Each row is a point. Before rounding, the points of a table are all equally far from one centre. They may lie mostly on one side of it. Where is the centre, to within rounding?
(in the rows, 128 means zero)

Points (6 x 2)
[[100 184]
 [ 92 178]
 [ 81 166]
 [113 192]
 [ 82 167]
 [ 65 132]]
Centre: [152 111]

Points (16 x 11)
[[149 150 133  66  83  99 126  65 167 160 165]
 [ 99 159 164  64  31 178 132 106 141 174 129]
 [ 97 143 153  52  80 144 173 115 217 159 140]
 [130 137  77  96 112 140 188  60 143 176  98]
 [ 95 116  77  74 148 155 172 123 210 145 141]
 [137  76 121  55 136 126 191  92 198 190 132]
 [127  49 174  18 116 150 161  74 173 184 167]
 [117 141 139  67 110  84 199  94 187 148 119]
 [143 138 174  99  82 137 113 110 227 118 107]
 [ 31 122 101  69 127 142 143  71 180 174 148]
 [ 90 160 109  45  82 137 144  86 185 123 146]
 [122 103 127  67 109 105 208 112 202 146 109]
 [134 120 118  73 108 129 176  71 178 190  74]
 [ 98 121 149  53  80 183 178  90 167 224 155]
 [133 136 115  82  77 104 159  72 186 162 177]
 [100 147 101  51  93 166 144 105 172 197 114]]
Centre: [109 100 165 110 129 164 146  99 130 133 140]

Points (30 x 24)
[[154 109 130 154  55 103  86 155 115 168  96 137 171 123 109 197 203 184
  162  64 187 123 133 144]
 [100 135 109 108  29 102  96 138 157 112  87 148 192 180  86 172 147 123
  193 104 151 121  66 118]
 [ 80 140 130 109 103 107 102 153 123 109 109 146 189 111 130 168 187 118
  152 204 118 141  84  94]
 [146 133 232 131 102  84  94 158 114 182 107 149 157  94 105 131 162 158
  196 138 152 112 108  72]
 [132  88 178  89  52 108 138 120 133 132 105  93 165 107 148 181 152  58
  139 146 115 168  81 112]
 [107 172 173  89 105  87  30 108 119 144  80 134 142 103 119 156 165 115
  177 155 141 161  85 125]
 [139 161 143  86  48  66  48 166 124 120 108 116 171  76  98 162 127 161
  123  68 120 113 120  88]
 [106 136 170  92  61 116  76 143 133 114 122 158 192 109 131 191 175 157
  216 149 147 176  84 103]
 [101 132 204 128 104 131  92  92 101 122  93 150 162 101 160 146 120 117
  215 109 162 146 127  78]
 [162 118 177  89  70  88  69 149 127 110 115 191 136 131  79 162 121 152
  177 165 139 157  44  84]
 [ 86  73  93  70  76 145 132 124 122 181 110 132 174  96 114 184 204 121
  183 121 164 154  76 126]
 [ 92  88 146 111  82 120  75 128 118 176  73 171 148  88 126 135 217 128
  191 124 167 160  56 123]
 [102 110 153 148  55 130  54 149 131 168  85 153 103 127  94 146 173 104
  203 164 180 151 101 136]
 [129  74 187 113 131 117  49 143  74 162 135 173 120 130  89 173 176 136
  159 104 131 162  73  82]
 [ 83  78 145 100  77 103  77 168 131 145  92 139 105 117 124 181 146 147
  228 108 106 136  86 109]
 [ 92  89 101 137  83  92 104 131 141 148  96  87 190 100  36 187 156  56
  146 124 138 168  91  84]
 [102 139 169  75  87 100 102 137 133  99 151  96 185 120 149 186 158 119
  191 142 123 125  64 108]
 [109 154 142 107  81  98  87 159 173 180 117  99 177 115 114 185 188  83
  160 125 195 155  97  99]
 [147  98 206 105  97 178 126 134 158 144 120 144 198 120 116 139 144 148
  172  78  96 116  75 153]
 [ 84 105 152 145  36 110  67 183 121 108 138  79 137 124 115 147 176 145
  173 131 160 161  99 130]
 [166 111 164 155  97 130  82 140 119 137  66 154 148 150 102 163 168  81
  181  90  65 160  78 120]
 [121  81 141 114   7 136  82 152 161 163  87 128 156 145  90 146 154 124
  140 144 184 133 103 176]
 [138  44 146 127  62 120  85 159 109 190 132 168 142  88 109 184 107 135
  213 131 123 113  94 107]
 [ 89 116 122 149  48 167  91 151 141 113 127 129 176 117 144 168 200 121
  188 113 131 105  72 133]
 [140 108 158  95  66 120  84  81 157 155 121 122 186  75 162 168 191  93
  217 116 136 159 110 119]
 [101  95 184 137  58 122 104 137 157 145 103 146 161 147 108 159 135  76
  220 113 119 185  81  95]
 [ 91 148 118 153  61 107  68 139 139 117 141 174 173 129 130 189 135  85
  185 129 149 128  77 154]
 [139 110 133 122  82  79  56  86 125 153  54 120 146 109 108 179 155 133
  217 142 205 114  76 112]
 [152 108 174 140  72 105  73 153  99 200 108 144 202 133 143 139 184 129
  148 114 125 123  81  84]
 [121  96 158 103  36 106 101 148 151 117 118  81 110 148 137 205 131 130
  163 145 115 156 101 119]]
Centre: [138 107 140 116  92 112 111 122 128 125 113 140 151 101  83 149 151 126
 153 112 146 131 115 116]

Points (30 x 24)
[[181 118 162 140  79 138 156 134 115  55 111  67  65  45 120 148 114  93
  122 194 110 196 143 106]
 [180 126 160 115  84 134 158 133 124  65 112  65  30  52 121 158  92 142
  157 172  87 167 165  92]
 [203 155 154 103  77 123 204 111 119  73 167  77  32  86 143 157 115 117
  165 144 101 207 142 115]
 [191 113 120 133  75 131 209 148 132  92 142  91  57  68 133 134 102  83
  174 182  98 175 177  69]
 [213 135 160 133  85 121 179 103 127  79 142  91  47 105 151 146 118 107
  122 169 104 217 221 133]
 [198 109 121 106  94 126 172 140 157 103 167  52  40  76 137 151 141 102
  134 159  83 228 162  87]
 [191  98 172 134  99 126 168 123 120  59 143 119  43 111 160 166 139 127
  129 223  80 185 168 107]
 [126 123 128 116  91 134 163 118 112  89 145 114  49  49 129 134 124 111
  151 169  67 205 190 120]
 [167 152 146 132 111 157 177 115 135 101  99  69  42  54 123 188 111  99
  142 137  71 140 168 123]
 [208 113 162 131 113 135 193 126  94  71 105  90  52  78 153 141 135 114
  143 184  93 206 150 105]
 [212 133 156 122  52 137 166 115 138  84 167  66  44  83 124 149 113  90
  117 212 161 193 166 104]
 [167 153 129 118 108 169 157 138 108  81 143 100  20  76 159 152 119 134
  133 209 111 213 181 140]
 [188 131 166 147  73 131 188 147 118 125 158  35  43  65 119 135 143 137
   98 192 113 208 149 104]
 [196 141 162 118  58 136 170 153 132 112 146  61  16  85 138 148  93 103
  138 179  95 212 179 117]
 [174 152 173 156  82 165 192 140 137  98 114 112  59  71 143 183 108 149
  142 199  98 193 156  87]
 [190 121 170 107  93 144 175 142 127  86 139  99  47  58 175 140 107 110
  117 211 106 214 160 107]
 [183 136 136 146  99 165 147  93 113  98 145  68  11  78  95 149 132 125
  108 212 115 192 144  90]
 [133 136 140 132  70 122 190 105 111 120 113  48  58  91 167 131 120 116
  167 180 117 183 207 137]
 [189 123 148 147 105 146 196 128 103  85 180  45  64  65 116  84  78  87
  129 216 117 182 146 128]
 [218 119 161  69 110 147 182 125 113 100 154  98  41  84 157 152 130 113
  131 169  93 207 174  93]
 [163 122 147 108  97 147 195 138  95  89 160  40  28 108 152 150  94 117
  150 180  57 173 167 119]
 [218 151 162 113  61 117 170 136 132  89 133 109  30  93 102 134 100 100
  152 170 106 228 150 109]
 [205 135 160 122  82 132 183 136 100  79 163  70  65  75 159 140 119  89
  128 189  67 197 164  88]
 [163 146 161  84  48 105 143 139  94  65 142  73  51  90 124 136 149  90
  133 173 109 198 150 114]
 [189 150 149  74  55 141 174 134 107  89 151  91  69  74 158 130 118  66
  121 182 107 200 160 109]
 [197 104 163 123  95 126 187 136  99  89 129  63  26  83 137 127 116 105
  125 204 134 198 160  89]
 [207 150 147 126  98 147 165 154 115  97 139  72  41  65 117 141 119 134
  139 204  86 218 185 104]
 [172 129 165 102  91 136 178 108 121  75 133 103  57  45 140 151 153  91
  135 172  89 204 146 108]
 [196 152 144 102  61 164 170 129 108  68 140  75  32  98 139 104 105 129
  131 179  80 219 166 109]
 [205 156 163 152  98 138 168  96 134  87 157  68  57  88 110 172 148 103
  155 217  64 185 143 135]]
Centre: [173 129 139 138 110 141 136 135 147 119 158  99  95 127 132 116 115 132
 134 149 123 144 137 129]

Points (27 x 24)
[[146 198 139 145 110  88 123  85  56 169 206 154  73 185  13 105 150 116
  133 123 175 153 106 127]
 [170 194 145 126  98  77 118  81 129 192 186 150 129 154  82  67 215 107
  137 147 211 175  54 110]
 [133 143 102  72 100  95 172 158  75 160 185  93 138 188 104 108 215  64
  129 108 131  87 134 101]
 [104 144 130 114 121 119 111  92  91 199 115 140 136 220  43 113 174  82
  125 182 121 212  99 142]
 [121 159 151  20 137 167  92 138 114 143 203 126 131 155  23  81 170 109
  101 159 175 143 119 126]
 [140 145  87 121 106  81 181 118 105 215 145 107 110 208  92 111 191  73
   91 133 164 176  94  78]
 [144 175 117  97 113 118 115 134 145 174 174 131 136 193  76  77 137  98
   31 125 208 129  66 123]
 [128 129 110  85  93  77 138 103 142 222 226 125 152 171  47 105 195  81
  101 158 142 194 125 105]
 [114 192 138 135 122 149 107 169 150 140 112 170 106 231  51  57 142 112
  125 125 169 166 100 118]
 [137 153  99 107 141 120 179 117 118 184 183 163 133 205  75 134 145  91
   79  98 183 215  62 136]
 [159 184  98  88 110  72 104 162 100 156 159 157 126 185  53  31 237 119
  106 149 175 194 104 122]
 [145 197 107  78  97 155 148 155  81 132 202 172 151 201 105 119 200  91
   95 129 204 153  85  70]
 [166 144 120  71 129 136 167 141 107 186 167 134 108 178 105  74 219 126
  159 159 160 160 125  90]
 [154 165 142 101  83 138 159 156  92 161 225 138 108 197  65 119 168 133
   96 129 192 162  69  82]
 [100 185  88  84 117  96 133 103 183 166 226 137 135 183  39 104 156  89
  147 142  94 166  41 121]
 [148 158 111 125 109 124 161 114  92 206 156 117 153 177  87 111 224  98
  101 148 231 195 112  89]
 [137 194 100 116 107  87 102 152 119 180 153 146 181 185  41  95 207  93
  135 161 231 231 121 126]
 [152 139 131  82 141 140 123 111 111 108 216 120 111 144  22  96 188 105
  101 143 181 185  37  76]
 [129 158 124 110  97 118 188  64 101 197 153 129 164 171  69  54 179 138
  115 147 179 165  72 125]
 [144 192 117  86 167 114 158 129 113 176 168 113 109 226  96 104 186  97
  127 181 160 194  64 153]
 [141 155 133 116  52 106 131 130  98 196 186 120 115 200  60  68 150 119
   90 164 162 166  76 101]
 [153 169  96 111 112  84 120 154  93 215 231 130 114 176  68  73 136  77
   82 121 157 145  75 117]
 [122 117 119 123 130 121 177 137 142 187 135 153 104 144  89 138 207 122
   34 130 190 194  71 117]
 [139 166 100  82 120 111 138  87 115 183 176 182 141 241  63 116 153 128
  110  77 160 160  77 101]
 [128 141 151  90  98 135 146 158 109 235 166 109 139 117  81  95 136  65
  109 135 141 224 136 101]
 [157 150  52  77  99  77 156 124  46 166 183 122 161 172  78 163 161 141
  120 136 152 167  96 148]
 [173 165 100  99 101 111 120 153 123 226 131 144 209 195  82 103 182  90
  106 154 129 150  93 103]]
Centre: [ 94 184 135 113 137  82 123 135 114 136 154 140 146 130  78 125 171 105
 118 126 146 156 109 105]

Points (31 x 24)
[[120 117  58  97 124 120 128 154 113 172 121  47  40 139 127 142 107 184
  184 107 160 149  76 154]
 [117 155  67 128 130 121 211 133 108 167 102   7  99 114 159 174  96 171
  168 118 135 154  89 148]
 [111 165  61  62 115 117 194 133 131 156  72  60 126 133 132 156  81 175
  141  89 164 156  81 133]
 [143 175  93  95 114 114 177 143 116 145 108  59 117 156 117 159 101 181
  150  99 119 170  77 174]
 [139 140  73  80  76 151 177 143 127 165  90  57 149 129 158 188  74 168
  120 117 128 141 121 184]
 [112 144  52 105 139 120 187 139 116 160 125  45 107 135 119 157  95 195
  147 122 124 136  61 193]
 [113 149  75  98 122 123 181 118 132 175 131  63 110 142 158 199 126 195
  141 111 141 187 118 143]
 [106 157  83 124 111 129 173 106 103 197 112  19 130 116 160 166 123 170
  146  93 133 169  74 148]
 [108 152  50  74 102 155 182 137 142 155 122  49 133 112 140 163 106 198
  132 106 155 155  98 149]
 [143 164 107 121 127  93 192 126 138 173 101  11 114 143 126 163  89 159
  173 113 128 142 102 145]
 [132 151  89  96 100 108 175 132 117 186 121  43 104 169 153 159  83 170
  150 115 146 158  78 122]
 [126 123  57  87  73  91 170 157  99 197 111  52 109 120 189 190 118 152
  146 104 189 159 100 165]
 [ 98 143  85  94  92 114 184 149 101 190 113  29 111 127 137 182 100 171
  120 101 152 145 107 126]
 [ 97 100  59  75 113 106 200 148 108 179  80  61 115 116 149 155  90 201
  158 103 143 147  98 155]
 [127 166  56  78 113 113 206 144 121 184 119  47 119 131 144 177  97 192
  136  74 165 160 104 188]
 [111 149  65 126 104 110 174 134 113 148 101  46 107 118 159 130  92 204
  155  83 138 179  74 147]
 [113 123  82  95 114 109 212 132 139 189  85  39 110 150 151 157  98 190
  141 117 167 147 107 115]
 [117 151  54  84 108 112 163 127 138 192  94  49 116 141 134 178  98 199
  147  94 147 156  66 139]
 [138 170 102 114 132 103 225 125  99 191  77  38 107  85 147 156  70 162
  147 126 136 153  92 131]
 [106 172  96  87 104 124 178 158 105 187 114  60  99 137 151 184  81 171
  181 117 146 161 120 149]
 [113 187  63 135 109 101 198 153 134 146  88  66 125 139 133 147 120 185
  197  83 124 151 123 176]
 [131 144  85  89 123  85 176 141 126 172 133  41  75 142 104 180  71 145
  148  94 150 163 137 128]
 [ 88 129  66  81 102 111 215 116 126 181  80  58 141 109 138 181  96 174
  154  96 178 158  99 150]
 [111 181  52 114 128  83 160 142  92 196 110  16 109 164 121 134 126 174
  135 103 186 137 112 170]
 [132 183  96 108  98 130 197 129 129 166  82  50 148 127 182 149 100 166
  176  74 148 136  86 174]
 [134 161  93 102 117 129 219 146 123 180 104  39 112 138 151 175  81 149
  152  73 134 151  73 164]
 [121 186  66 109  99 114 181 142 116 152  97  41 117 130 141 174  80 156
  170  71 152 153  65 148]
 [103 160  50 120 123 142 192 134 142 163 118  39 120 168 149 160  96 156
  153 140 121 149  89 171]
 [116 142  77 136 126 123 219 134 103 183  74  47 135 114 173 199  98 183
  173  83 184 127  86 131]
 [114 156  58  90 129 141 192 114 143 139  97  91 147 139 118 146  83 184
  126  86 163 161  89 218]
 [102 167  58  89 117 118 205 164 113 171 104  57 117 117 124 168  83 200
  162 120 134 147 116 176]]
Centre: [159 134  56 139 132 132 159 121 110 179  92 100 105 110 131 143 115 135
 144 106 168 128 126 159]
